Rows are points. The points of each table are mixes of a few directions, plus a little noise. Count the directions of each table, and those that both share. Where both have some left over, give the other angles between the two spaces (their principal angles), to ten degrees, smallest first.

First:
[[ -8   7]
 [ 48 -49]
 [-64  65]
 [ 24 -24]]
Second, 5 rows:
[[-14  -6]
 [ 21  10]
 [-96 -44]
 [ 67  31]
 [ 23  10]]
Directions: first 1, second 1, shared 0; angles 70

First, 8 rows:
[[-40 -33  32  21]
 [-25  18 -37 -21]
 [ 44  -8  30  17]
 [  9 -71 109  67]
 [ 54  48 -50 -32]
 [ 52  51 -56 -36]
 [-82 -10 -18  -8]
 [-12   4 -11  -6]]
Second:
[[ -34   46  -67  -34]
 [ -24   36  -50  -25]
 [ -58 -100   -6  -49]
 [  60   17   58   55]
 [  -7   10  -14   -7]
 [  53   -1   62   50]
 [  10   -8   16    9]]
Directions: first 2, second 2, shared 1; angles 50

First, 8 rows:
[[-41 -51 -18 -39  11   8  17 -23]
 [-30  68 -44  32   4 -15   4  -8]
 [ 27  32 -20  83 -12 -44  30 -18]
 [ 72 -51  24  -7  -8 -30  -8  31]
 [-24 -35 -58 -81  20  13 -13   1]
 [ -8  -9  45 -43   5 -12 -32  56]
 [  5 -19  60  23 -14  57  14 -37]
 [  0  65  11  33  -6  23 -11  -2]]
Second (9 x 8):
[[   6   24   53    0  -33  -29   11   -1]
 [   8   33   75    1  -46  -41   16   -1]
 [   2   10   22    0  -14  -12    5    0]
 [ -13  -54 -121   -1   75   66  -25    2]
 [  -2   -7  -15    0    9    8   -3    0]
 [ -10  -41  -91   -1   57   50  -19    2]
 [  10   43   96    1  -60  -53   20   -2]
 [   2   10   22    0  -14  -12    5    0]
 [  -5  -19  -42    0   26   23   -9    1]]
Directions: first 5, second 1, shared 0; angles 40

First:
[[  38   -4   13   -4   -6  -22    1  -16   25  -31    4   11]
 [  21    0    3   -1   -4   -9    2  -11   16  -22    0    6]
 [  38   29  -65   18  -23   43   28  -48   60 -113  -32   -2]
 [  -6   20  -46   13   -9   40   15  -16   16  -43  -21   -9]
 [  47  -20   51  -15    1  -57  -11   -5   15    0   21   20]
 [ -15  -10   21   -6    8  -13  -10   17  -22   40   10    0]
 [-103   -4    0    1   23   31  -16   58  -85  121    5  -25]
 [ -19  -11   23   -6   10  -14  -11   20  -26   47   12   -1]]
Second:
[[ 17   6  -8 -27  -4   3  34  23  -6  27  -4 -32]
 [-11 -25 -14   0 -22 -20  21  22  -4 -13 -13  -6]
 [-36 -22  47   6  18 -29 -40  16 -36  57  23  21]
 [ 19 -64  44 -28 -25 -95  22  50 -14  24   9   1]
 [ 20  22   0  30  10  20 -36 -61  40 -67   3  37]
 [-42 -20 -27  -5 -18   0  30  45 -31  27 -17 -26]
 [-11  45 -56 -11   4  74  35   6  -7  16 -19 -46]
 [ 42   3  41  24  14 -23 -53 -63  44 -61  20  57]
 [  2  54 -26  10  23  71 -12 -38  13 -10  -3  -7]]
Directions: first 2, second 4, shared 2

First, 8 rows:
[[ 11 -59 -66 -65   8 -13 -22 -87  40  43   4  36   7  -2  -1  79  24   0]
 [ 48 -52 -53 -46 -29  44  -8   1  11  16  37  61  -8 -21  30 -10 -54  51]
 [-65 -14 -39  39  -6  20 -29 -34  33  10  28  11 -14 -11 -10  -5  -2 -33]
 [ 11  35  63  24  26 -50  50  -7 -26 -84 -24 -97  27  38  78 -19  86 -58]
 [-27  34  31  33  19 -20   2  22  -3  -4 -21 -17  -5   7 -29   3  -4  -2]
 [ 95  64 116  -6  53 -75  84  90 -52 -95 -63 -67  20  49  74  -9  -3  59]
 [-74  11 -20  55 -15  36 -40  15  17  39  19  31 -26 -25 -70 -21 -42  -8]
 [  2 -20 -32 -34 -56  58 -37   0 -19  76  18  41  -1 -36 -74 -17  -5  -8]]
Second:
[[  79   34   59  -65  -17   -3   13   67  -67   52  -51    6   16   -6
   -80    6   -5   44]
 [ -51  -22  -38   42   12    3   -8  -44   43  -34   34   -3  -11    4
    51   -4    3  -29]
 [ -16   -8  -12   13    4    1   -2  -14   14  -10   11   -1   -3    1
    17   -1    1   -9]
 [ 108   46   81  -89  -25   -5   17   94  -93   71  -71    8   21   -8
  -109    9   -6   61]
 [ -61  -26  -47   51   14    2  -10  -53   54  -40   40   -4  -12    4
    63   -5    3  -35]
 [  65   28   49  -54  -15   -3   10   56  -56   42  -42    4   13   -5
   -67    6   -4   37]
 [  42   19   33  -35  -10   -2    7   36  -36   28  -28    4    9   -3
   -43    4   -3   24]
 [-116  -50  -87   96   27    5  -19 -101  100  -76   76   -8  -24    9
   118  -10    6  -66]
 [ -49  -21  -37   41   11    2   -8  -43   43  -33   33   -4  -11    4
    51   -4    3  -28]]
Directions: first 5, second 1, shared 1

First:
[[ 23   0  -7  14 -32 -15  44   7  -5   0 -33   6   9  16 -17   9 -13 -25
  -10 -24  -7  18  -3 -34]
 [ 13   1  10  19 -17 -17   1   2   6   0 -24   5  20  16  -1   9  30 -29
  -11 -12   7  -2  -7  -5]
 [-17   0   4 -11  24  12 -31  -5   3   0  25  -5  -8 -12  12  -7   7  20
    8  18   4 -12   3  24]
 [ 27   0  -4  19 -37 -20  45   7  -3   1 -40   8  15  20 -18  11  -5 -33
  -13 -28  -5  17  -5 -35]
 [  5   4  34  31  -3 -26 -54  -4  21   0 -20   5  39  20  19  13  92 -44
  -15  -1  28 -28 -12  29]
 [-37  -1  -5 -35  50  34 -44  -8  -2   0  61 -12 -32 -34  18 -19 -21  58
   22  38  -2 -14  11  39]
 [ -8   1   5  -3  12   4 -21  -3   3   0  12  -2  -1  -5   8  -2  11   7
    3   9   5  -9   0  15]
 [ -6  -3 -22 -23   6  20  32   2 -14   0  18  -4 -28 -16 -11 -10 -62  33
   12   4 -18  17   9 -16]
 [-11   2  17   4  17  -2 -47  -5  11   0  11  -2  10  -1  18   0  44  -3
    0  14  15 -21  -3  31]
 [ 13  -4 -31 -15 -21  10  75   8 -20   1  -8   1 -24  -4 -28  -4 -83  16
    4 -18 -27  35   7 -48]]
Second:
[[ 21  20 -32 -27 -41 -31  49  16  -7 -10   5   1   5   1 -14  -4 -55 -11
  -21 -77 -45  36   3 -13]
 [-22 -19  32  27  40  31 -48 -15   7  10  -5  -1  -4   0  14   4  55  11
   21  76  45 -34  -3  13]
 [ -1  -1   1   2   1   1  -2  -1   0   1   0   0  -1   0   1   0   2   1
    1   3   2  -1   0   0]
 [-35 -31  51  42  65  49 -78 -24  12  15  -8  -2  -7  -1  21   7  87  18
   34 121  71 -56  -5  22]
 [ 20  18 -30 -25 -38 -28  45  14  -6  -9   4   1   4   0 -12  -4 -51 -11
  -20 -70 -42  33   3 -12]
 [-10  -8  14  12  18  13 -21  -7   4   4  -2   0  -2   0   6   2  24   5
   10  33  20 -15  -1   6]
 [ 10   8 -15 -12 -19 -15  23   7  -4  -4   2   1   2   0  -6  -1 -26  -5
  -10 -36 -21  16   2  -6]
 [  5   4  -6  -5  -8  -6   9   3  -1  -2   1   0   2   0  -3  -1 -11  -2
   -4 -15  -8   6   1  -2]
 [  0   1  -1   0  -1   0   1   0   0   0   0   0   0   0   0  -1  -1   0
    0  -1  -1   1  -1   0]
 [  0   0  -1  -1  -2  -1   1   0   0  -1   1   0   0   0   0   0  -2  -1
   -1  -2  -1   1   1   0]
 [  9   8 -13 -11 -17 -12  21   7  -3  -4   2   0   2   1  -5  -2 -24  -4
   -9 -32 -19  15   1  -5]]
Directions: first 2, second 1, shared 0; angles 40

First, 8 rows:
[[  5  -6 -11   7 -39  25 -28  19  15 -16   3  10 -55  11  20 -34  17 -21
   32 -27   6  14  23  -4  25 -12  36 -11  17  14  -3   0]
 [ -7 -21  72 -10  43  -2  23  10 -52  11 -29 -48  41  19 -13  21 -54   0
  -25  50 -37 -13 -93  27 -49  19 -35  15 -75  20 -14  20]
 [  0  25 -46   0  11 -28  14 -31  25  11  21  27  32 -29 -13  23  25  24
  -18  -9  24  -6  50 -18  10  -2 -14   1  42 -33  15 -17]
 [  1 -15  24   1 -14  21 -13  21 -11  -9 -11 -13 -29  18  11 -20 -11 -17
   16  -1 -12   6 -24   9  -1  -2  15  -3 -20  21  -9  10]
 [  1  39 -76   1  12 -42  18 -47  43  15  35  45  44 -45 -18  33  42  36
  -24 -18  39  -8  84 -29  20  -5 -18   1  70 -51  23 -28]
 [  2  39 -82   2   3 -38  12 -43  48  11  37  50  32 -44 -13  25  48  32
  -16 -26  42  -4  92 -31  27  -8  -9  -2  77 -50  23 -28]
 [  1 -32  56   1 -19  39 -21  40 -29 -16 -26 -32 -47  37  18 -33 -28 -33
   26   7 -29   9 -59  21  -9   1  22  -3 -50  43 -19  21]
 [ -2 -29  64  -3   2  26  -6  31 -39  -6 -28 -39 -18  32   8 -15 -39 -22
    8  23 -33   2 -73  24 -24   7   3   3 -61  36 -18  22]]
Second (8 x 32):
[[  2  -2  32  -5 -36  43 -34 -11 -21  16 -15 -61 -25  27  35 -13 -14 -31
   41 -16 -14  18 -15  38 -13  15  15   1 -36  53 -19  10]
 [ -4   7   3  -5  38 -28  28 -16  -9  12   1   1  51 -14 -22  31 -11  22
  -33  25  -2 -14 -15  -2 -19   8 -33   9  -7 -20   6  -2]
 [ -2  -3  30  -6   7   9   0  -7 -23  12 -13 -35  14  11   4   9 -21  -6
    1  13 -14   0 -31  21 -22  13 -12   7 -34  20  -9   8]
 [  1 -20 -47  19  27 -47  34  65  43 -58  21 121 -26 -28 -46 -23  29  28
  -42  11  18 -21  19 -73  47 -42  15 -14  63 -74  27  -8]
 [ -4   4  12  -6  31 -19  22 -16 -14  14  -3 -11  44  -7 -15  27 -15  16
  -25  22  -6 -11 -21   5 -22  10 -29  10 -16  -9   1   0]
 [  3  25 -17  -5 -33  22 -27 -44   6  28   6 -37  -1   1  29   5  15 -12
   32 -31  11  16  41  23   0  13   6   1   8  25  -6  -8]
 [ -3 -60  51  12  32  -8  25 103 -19 -61 -23  52 -44  20 -33 -40 -32  -5
  -29  45 -32 -18 -92 -31   7 -27  14  -8 -32 -17   0  24]
 [  7  50 -65  -3 -66  28 -48 -75  36  38  25 -29 -13 -12  46   4  50 -13
   56 -69  38  29 112  20  22  11  23  -5  53  23   0 -24]]
Directions: first 2, second 3, shared 2

First, 11 rows:
[[ 19  -2 -11  16  -6 -15  -3 -15   7 -12  -7  -4   8  -7 -13  -2   3   2
   -6  22 -11   0 -18  -7 -31  -4  -2  13  -1  -8   2  -5]
 [ -2  19  24 -17 -14 -11  20  36   6 -55 -14 -42   4  17 -27 -30  43 -16
   30  -9  20 -24  -6 -26 -13 -27  24  15  51 -18  32 -13]
 [-43   1 -16  -4  11  49 -12 -12 -26  91  57  51 -31  -2  54  38 -53  18
   -8 -39 -10  18  55  49 108  62 -28 -53 -69  48 -67  34]
 [-13   3   2   1   2 -29  10 -28 -10  -1 -10  -6  -2  -5  -2  13  19  -5
   13  15 -15   0   7   4  -4  27   2 -20  -5 -15   6  -2]
 [ 18 -30   5  -3  26   1 -15  -6   8  14 -26  20  11 -11  11   8 -22   5
  -32   7   7  21 -16   1 -36 -26  -2  13  -5  -4  20  -7]
 [  0  -2   5  -4   3  -2   1   3   1  -5  -6  -2   1   1   0  -2   3  -2
    0   0   3   0  -1  -2  -5  -6   3   1   5  -3   9  -3]
 [  2 -26  25 -24  32   8  -7  17   5   5 -33  13   7   0  14   2 -11  -3
  -21 -13  24  15  -5  -1 -21 -35   8   8  13  -7  37  -8]
 [ 34   5 -10  19 -20 -20   1   1  16 -45 -12 -25  17  -2 -33 -22  20  -4
    2  27  -5 -12 -35 -25 -54 -25   6  35  25 -16  13 -13]
 [-47  22 -32  13 -15  41  -4 -21 -29  78  77  35 -36   0  39  33 -38  18
   11 -29 -26   3  58  46 121  84 -31 -56 -71  49 -90  38]
 [ 11   1  20  -6   0 -42  15  -2   8 -52 -42 -33  16   1 -29 -15  43 -15
   15  23   3 -10 -23 -25 -58 -24  21  15  42 -37  49 -21]
 [ 22   8 -11  11 -18  21  -6  27  14 -19  16  -9   4   7 -13 -23  -6   3
   -3  -4   9 -11 -16 -14  -5 -27  -1  29  13  11 -12   0]]
Second (10 x 32):
[[ 37  11   0 -66 -27 -11  -7  34  -4   1  35 -47  -3  37 -30 -12  63 -12
   -7  -9  16 -43 -27  -2  30  -2  22  -7  42  -7  16 -46]
 [-31 -42  -5 -14  75   7  30 -21   3 -11 -38 -14 -24 -26  40   6  34  -7
    8 -30  -1  37  -6 -40 -30  32  35 -33 -16   8  11 -13]
 [ 22  60  16  19 -37 -19  -4   8  -4 -26 -21 -12  10 -13 -33  -8 -15  -5
   25  39  -2 -33  12  -7 -19 -51 -15  26  23 -13  20  31]
 [  7  18 -30  21 -39   6 -22  -5   4  19  32  11  32   8 -37   5  -1  11
   -9   3  -2  -9 -10  16   0  -9  -7  22   2 -11  25 -16]
 [ 18  11  25 -48 -16 -25 -12  35 -16   3  23 -24   3  43 -11 -12  28 -16
   -3 -13  12 -27   2  13  26   1  16  -2  18   6  21 -24]
 [-27  -8  27  61 -10 -36   3 -33   0 -18 -38  45  24 -10   3   8 -53   5
    7  40 -19  26  23  29 -37  -3 -31  18 -14 -28  -3  34]
 [-33   5  23 -20  41   1 -35  47 -44  51  34  17  15  48  45  -9 -22 -18
   -1 -87  12  22  58  19  35  26  39  -6 -67  77  60  -3]
 [  9 -18 -39  -2  13  52  13 -12  23   8  10  -3 -29 -31  12   7   3  17
  -12  -3   1   6 -26 -23  15   6  -9 -14   1   6 -55   2]
 [-18 -36 -28  67   3  18  25 -63  35 -17 -35  39  -4 -54   4  20 -37  27
   -7  49 -22  35 -21  -2 -38   6 -42   3  -3 -41 -60  26]
 [ 17   0  11 -19  -3   6   8  11   4  -9  -1 -12 -23  -2   7  -5   0  -1
   -1  11   4 -13  -5  -4  18  -5  -9  -8  15   2 -37  10]]
Directions: first 4, second 6, shared 1; angles 40, 40, 80
